Each row of a before or after table is a point. One or more steps were done to the points. Then noise was added and the rows were shuffled. The steps act on columns, c1 being the first. Write out the steps. A step turns or swaps two columns, mirrors them in a line or flattens them onto one, adds a multiple of one to another, or multiplies or shifts one. Angles are multiples of 10 degrees, from the lower column toward the higher: turns from -170 to 170, lines from 10 to 170 but not 90. Use the fewest steps. Two steps may share a column if one is a turn and the other turns, adds or multiplies; they go together, in the order done. Otherwise the lowest column goes first.

Before:
[[ 40 -12 -70]
 [-12  77 -46]
 [-23  65  30]
 [  4  51  11]
 [  1  32   2]
 [ 23 -12  -5]
 [-27  11 -17]
 [-28 -24  21]
 [-29 -16 -16]]
After (9 x 3):
[[-27  28 -21]
 [-21  81  38]
 [-29  -4  28]
 [-11  85 -59]
 [  0  31   3]
 [ 41 -40 -91]
 [  5  48  14]
 [ 23 -27  -6]
 [-30   5 -19]]
Steps: add -0.7 times c1 to c2; multiply c3 by 1.3

Before, 9 rows:
[[  7  24 -42  13 -51 -53  19 -11]
 [-37  12   2 -52 -35 -42  16 -41]
 [-25  14   6 -36 -57  14 -10  -1]
 [ 26   4  26  30  49 -17  61   5]
 [  8   6 -64  -8  33  38  -9 -20]
 [-50 -62 -39  17  35  -1  37   5]
 [-19  26  -8  38  18 103  53 -20]
 [ -9   9 -27  37  44  -9 -24 -35]
 [-35 -79 -37  -2  11  70 -19 -68]]
After:
[[-51 -11 -14 -23  31 -35 -38  99]
 [-13 -44  27 -41  23   7 -57 -17]
 [ 17 -31 -73  -1  18  -2   4  45]
 [  0  59   9  43  -8  -4  16  12]
 [-57 -52 -38  16 -46  -6 -14  -4]
 [-20 -36 -61  17 -74  26  31  96]
 [ -8  38 -16  68   0  59 -16 -20]
 [ -4  58 -42 -17   2  38 -20 -42]
 [-18 -40 -38 -27  23  41  34   8]]
Steps: turn c1 and c4 by -150 degrees; turn c1 and c7 by 160 degrees; turn c2 and c5 by 70 degrees; add 0.3 times c8 to c3; turn c6 and c8 by 120 degrees

Before (11 x 11):
[[  47   30  -29   37  -29  -95   33    8   -3    1   45]
 [   2   47   16  -55   12   -2  -48   -9   -1   30  -23]
 [   5  -16   53  -37 -107  -33   36  -60    7  -18   14]
 [  -8    1  -41  -35   23   31  -43   45  -31   15   27]
 [  57   -8  -28  -15   70   50  -34   47    3   18  -16]
 [ -25  -28    0  -10   -9   41  -73   30   17   47  -41]
 [  26   -9   51   30  -64  -42   -2   -9  -64  -28   10]
 [ -54  -22   32   -6  -21   17  -15  -42    0  -44  -39]
 [  -3    0   63    9  -50  -29  -19  -58   13   -7   57]
 [  -8  -49  -15   -8   16   29  -49  -37  -47   38  -28]
 [ -21  -43   74  -27  -30  -65   22  -21   -6  -13    8]]
After:
[[  -7   -1  -21  -36   41   31  -44   36  -31  -33   26]
 [  44   33  -43   37   -8  -97   33    4   -2   -7   43]
 [ -20  -43   51  -26  -62  -66   18  -18   -3   11    6]
 [   2   -1   29   10  -74  -28  -16  -38   13   45   58]
 [  54   -8   11  -12   75   51  -36   38    3  -33  -14]
 [ -25  -28   -6  -10  -10   40  -73   54   16   -4  -41]
 [   2  -15   -6  -35 -120  -31   33  -45    7   44   16]
 [  26   -9   11   28  -81  -43    0  -31  -64   -6   12]
 [  -1   50   20  -55    1   -5  -48   25   -2   25  -21]
 [ -54  -23   20   -5  -34   17  -13  -58   -2   17  -34]
 [ -12  -50   -5   -8   23   29  -49   12  -44   51  -28]]
Steps: turn c3 and c5 by -30 degrees; turn c8 and c10 by -60 degrees

Before (8 x 18):
[[ 48 -61  57  66  55 -17  35  22  58 -43 -56   9 -16  16   3  17   3  49]
 [-35 -35 -54 -18 -19  45 -50  31 -17 -21  64   9  19 -59  -5 -26  -8  13]
 [ 13 -39 -37 -10  22  19 -24 -20   0  -8  38   8 -19 -51 -10 -18 -37  21]
 [ 43 -14  18 -41 -26 -35 -41   5 -30   8  25 -10  23   8  70  -1 -51   5]
 [ 19 -54  46  61  36 -23  20  29  33 -46   4  31 -53  13 -53   6  15  14]
 [  7 -72  15   4  47   8  22  26  -6 -41 -31  10 -29  11 -17  71  -3   4]
 [ 80  45  44  13   1  18  75  68 -24  48  -2 -45   0  17 -27   5  -4 -61]
 [ 78  -8 100  -8 -23  29  19  21 -75   4 -25 -51  10  15  14 -25 -37 -73]]
After (8 x 18):
[[ 80 -51  63  14   0  19  74  68 -19  20   7 -37  15  16 -27   5  -4 -61]
 [ 13  15 -35 -10  22  20 -24 -20 -11  10  46  37 -14 -51 -10 -18 -37  21]
 [  8  22  -7   3  47   9  22  25 -23 -43 -21  69 -18  11 -17  71  -3   4]
 [ 79 -49  87  -9 -23  29  18  21 -50 -46 -16  17  56  15  14 -24 -37 -73]
 [ 43  -7  19 -41 -26 -35 -41   5  -7  -2  37  14  36   8  71  -2 -50   6]
 [-35  13 -57 -18 -20  44 -51  31  -2  10  74  34  26 -59  -5 -26  -8  12]
 [ 48  19  28  67  56 -17  35  22  34 -65 -46  59 -49  16   4  17   3  48]
 [ 19  39  17  61  36 -23  20  29  -8 -64  14  49 -61  13 -53   6  15  15]]
Steps: turn c2 and c12 by -100 degrees; turn c3 and c10 by -30 degrees; turn c9 and c13 by -40 degrees; shift c11 by 10
